Each row of a before or after table is a point. One or more steps were done to the points. Then noise was added and the rows were shuffled. The steps act on columns, c1 being the first. Write out the steps. A step turns or swaps two columns, mirrors them in a line or flattens them onto one, adds a multiple of one to another, or multiplies or shifts one. Angles are multiples of 10 degrees, from the lower column toward the higher: turns from -170 to 170, lines from 10 to 170 but not 90. Use the fewest steps. Two steps may share a column if one is a turn and the other turns, adds or multiplies; they go together, in the order done. Otherwise the lowest column goes first.
In the rows, zero is written as 128.

Before, 14 rows:
[[141 142]
 [154 141]
 [152 107]
 [  7 143]
 [ 96 148]
 [140 151]
 [125 154]
 [157 153]
 [123 109]
 [136  85]
 [100 118]
 [155 152]
 [159 154]
 [146  64]]
After:
[[141 156]
 [177 157]
 [110 149]
 [108 110]
 [103  66]
 [165 139]
 [178 153]
 [155 150]
 [103  86]
 [153 141]
 [171 149]
 [ 88 118]
 [ 15 142]
 [140 107]]
Steps: add 0.7 times c2 to c1

Before, 11 rows:
[[134 121  96]
 [139 136 107]
 [125 134 145]
 [113 130 140]
 [137 115 107]
 [134 150  96]
 [123 143 148]
 [168 118 135]
 [149 113 138]
 [118 113 103]
 [126 150 133]]
After (11 x 3):
[[146  97  90]
 [119 145 145]
 [155 104 119]
 [247 126 158]
 [146 117  34]
 [ 98  99 116]
 [160 115  78]
 [123 145  94]
 [114 152 132]
 [191 125 172]
 [ 84 140 143]]
Steps: multiply c1 by 3; turn c2 and c3 by -50 degrees; multiply c3 by 2.5

Before (8 x 4):
[[ 80 188 196  34]
 [ 96 117 170 147]
 [123  97 203  59]
 [190  78 147 124]
 [139  87 139 109]
 [ 91 169 129 171]
 [ 65 138 121 124]
 [106 129  80 180]]
After:
[[191 164 101  33]
 [136 146 131 179]
 [146 194 117 119]
 [ 96 141 139  58]
 [ 74  71 145 123]
 [179 157 174 172]
 [ 83 123 118 112]
 [124 164 188 154]]
Steps: turn c1 and c2 by -100 degrees; add 1 times c4 to c3

Before, 12 rows:
[[ 80 136  31 135  94 175 146 172]
 [110 146 152 144 172  81 155   7]
 [223 161  60 104 126  81 115 143]
 [ 94 149 155  50 160  87 140 161]
 [ 94 160 144  86 234  93 139 176]
 [ 89 161 135 102 131 156 159 139]
 [103 166 114 128  96 103 160 157]
 [ 81  97 159 108 136  71 154 175]
 [159 139 134 128 180 193  74  35]
 [102 151 160 127 108 128  91 179]
 [ 98 156 114 112 121  73 119 155]
 [130 122 166 136 201  94 157 132]]
After, 12 rows:
[[130 135 160 148  99 105 153 186]
 [125 201 162 153 120 109 153 140]
 [126 230 142 128 162 134 139 185]
 [127  93 112 138 168 110 164 164]
 [124  95  30 109 134 148 148 186]
 [128 173 154 158 148  94 159  17]
 [126 107 164 128 147 127  91 191]
 [131 131 133 104 161 157 162 148]
 [125 122  60 144 162 116 112 154]
 [130 179 141  97 139 165  77  46]
 [130 160 162 115 150 138 137 171]
 [127 121 113 151 156 104 118 165]]
Steps: multiply c1 by 0; swap c2 and c5; flatten c4 and c6 onto the line at 130 degrees; shift c8 by 10

Before, 14 rows:
[[135  82 175 108 112 172 148 166 111]
 [ 97 125 116 103 222 175 121  66 125]
 [117 140 185 114 111  61 126 162  93]
 [139 123  87  88 198 113 136 165 114]
 [157 123 189 118 210 139 128  62 163]
 [125 141 166  84 130 129 126  96 108]
 [124  85 149  87 121 170  89  89  93]
 [128 214 163 151 176  85 130 149 224]
 [134 145 188  88 165 172 219 148  92]
 [107 124 162 249 122 170  84 156  93]
 [164 123 164 108 107 131  85 154 101]
 [135  83 166  84 102 100  97 150 130]
 [152  90  64  89 107 117 108  71 154]
 [148 101 175  93 156 163  85 163 114]]
After (14 x 9):
[[106 145  86  93 147 187 193 144 194]
 [100 123 156 104 169 165 125  85 113]
 [162  97  92  96 142 178 124 149  93]
 [130 128 112 250 128 177 148 146  70]
 [179 123  94 108 120 140 137 147  97]
 [128 145  95  87 128 142 145 104 117]
 [139  84 123  84 128 173 145 103  81]
 [155  89 185  85 122  97  98  91 126]
 [149 121  76 119 161 158  94  82 148]
 [118 216  78 149 148 103  43 146 162]
 [124 137  55 116 118  84 160 150 109]
 [137 123 163  92 153 102 144 157 133]
 [142  86  83  78 119 113 118 142 104]
 [131  82  97 110 117 186 154 154 143]]
Steps: turn c7 and c9 by 70 degrees; turn c1 and c9 by 20 degrees; mirror c3 and c6 in the line at 80 degrees; multiply c5 by 0.4; multiply c8 by 0.7

Before (10 x 11):
[[141  98 182 110   7 135  99 118 113 167 100]
 [141 149 123 102 107 192  89 124 124 116 133]
 [143 132 109 146 100 176 149 156 131 116  40]
 [135 124 133 141 130 135 144 125 126 125 153]
 [105 145 109  90  99 107 104 118 138 108 155]
 [147  55 144 146 147 111 125 129 133 181  62]
 [128 151 124 139 125 101  89 136 123 102 156]
 [149  45 123 107 101 110 101 121  84 121 155]
 [ 15 152 162 107 140 119  87 176 100 180 117]
 [125 143  92 150 138 124 105 132 126 167 159]]
After (10 x 11):
[[ 13 128 163 109 169 120  88 175  85  99 119]
 [137 174 182 108  25 135  98 115 116  88 102]
 [145 160 105 146 104 180 150 152 138 140  42]
 [135 129 133 145 120 135 146 130 137 125 155]
 [128 127  93 150 152 123 102 133 104  98 159]
 [150  62 146 144  99 110 127 129  96  80  64]
 [109 150 110  87 121 105 103 118 128 156 154]
 [141 140 122 103 138 191  93 123 142 132 134]
 [127 139 121 137 153 102  89 136 149 145 156]
 [128  70 121 105  62 111 101 117 173 104 159]]
Steps: turn c1 and c9 by -20 degrees; turn c9 and c10 by 140 degrees; add -0.5 times c7 to c5; turn c2 and c5 by 40 degrees
